Each row is a point. Each copy is the shape, with its points in the same order, turned, moved and blurred by noise. Is it also mirrored, or only turned?

Shape (6 x 2)
[[ 43  31]
 [ 37  -8]
 [ 12   4]
 [-47  10]
 [ 14  38]
 [ -1   7]]
Copy 1 (6 x 2)
[[ 46 -28]
 [  4 -38]
 [ 11 -10]
 [  0  52]
 [ 40   2]
 [ 10   1]]
Copy 1 is: only turned
Copy 2 (6 x 2)
[[ 53  21]
 [ 12  30]
 [ 11   4]
 [-11 -52]
 [ 42 -12]
 [  8  -6]]
Copy 2 is: mirrored
Copy 3 (6 x 2)
[[ 40   8]
 [ 13  39]
 [  0  19]
 [-50 -14]
 [ 16  -8]
 [-10   6]]
Copy 3 is: mirrored

Shape (9 x 4)
[[-28 -37 -21  -3]
 [ 10 -26 -27  33]
 [-26 -46 -11 -33]
 [  3   9  -6 -36]
 [ 39   6  -2 -33]
 [ 27  23  12   0]
 [-36  10 -11  39]
 [-23  14  -7  14]
 [ 37 -54  18  13]]
Copy 1 (9 x 4)
[[  2  30  -8 -26]
 [ 12  24 -30  22]
 [-27  25   7 -38]
 [-11   6  44   6]
 [-28  -3  35  38]
 [  6 -23  25  37]
 [ 56   7  -5  -6]
 [ 39   2  13  -1]
 [-35 -16 -40  18]]
Copy 1 is: mirrored
Copy 2 (9 x 4)
[[-10 -52 -15   3]
 [-15 -16 -10  41]
 [ 11 -67   0 -10]
 [-13 -29  41 -16]
 [  5 -13  65   4]
 [ -9  17  40  -1]
 [-41   3 -28  -8]
 [-35  -3  -6 -11]
 [ 42 -10   5  38]]
Copy 2 is: mirrored
Copy 3 (9 x 4)
[[-37 -42   4   4]
 [-22 -16   9  48]
 [-28 -62 -13 -11]
 [ 24 -25  -6 -18]
 [ 46 -30 -13  12]
 [ 33  13 -22  13]
 [-36  27   8   6]
 [-16  12   3   3]
 [ -5 -42 -40  58]]
Copy 3 is: mirrored

Shape (13 x 8)
[[ -2  10  27  31 -24  17 -10  13]
 [ -9  26  10  -5 -20  -9 -29 -33]
 [  1  -8   4 -19  18 -27   4 -16]
 [  3  16 -18  30  21 -17 -54  11]
 [ -9  22  30  -9  54  15  17  -9]
 [  3 -21  -3  -5 -46 -26 -35   2]
 [ -5  18 -29  66 -24  -8 -11 -12]
 [-22 -28 -21  -6 -24   4   8   1]
 [ 34  44  32 -37 -15  26   6   3]
 [ -1 -19   6   6 -71 -28  58   5]
 [-10  64  -4 -58  34 -30 -34  14]
 [-11 -44  20 -13   3  -5 -46 -24]
 [ 46  18 -43 -24  27   7  -7  36]]
Copy 1 (13 x 8)
[[ -9 -12   5  27 -16   7   9  39]
 [-26  18   4   2  22  -3 -27  17]
 [-16   0 -14 -20  12  19   1 -27]
 [ -5   6 -41  12 -21  39 -48  20]
 [-68   9 -21   6 -12  38  31 -20]
 [ 30  -4  20  -5   5   4 -32  10]
 [  5   0 -52   8 -14 -24 -19  50]
 [  8   7  11 -23 -31 -18   3  -7]
 [-28  25  22  61  20  11  16 -23]
 [ 32 -44  14   1   7 -56  31 -10]
 [-61  14  -5  28   9  32 -59 -59]
 [  0  16  20 -45  -1  44  -9  13]
 [ 16  32 -34  47 -26  30 -12 -53]]
Copy 1 is: mirrored
Copy 2 (13 x 8)
[[  7  13 -18   4  27  -1  21  26]
 [ 15  17 -13  24 -23   0 -23  14]
 [  4  -7  17 -21 -24   2 -17 -17]
 [  6 -38   1  -4   6  -1 -35  53]
 [ 17  32  50 -33   6  28 -13  10]
 [-11 -22 -34  10 -27 -31   7   8]
 [ -3 -34 -34  31  33  32 -13  18]
 [-36 -11  -8  -1 -24  17  24  -2]
 [-10  72 -13 -28   5 -15 -23   8]
 [-36   4 -30  16  12 -10  34 -64]
 [-22  27  53  -4 -26 -31 -72  33]
 [ 29 -17  -4 -18 -56  -5  18  20]
 [-52  -2   0 -62   5  -1 -48  27]]
Copy 2 is: only turned
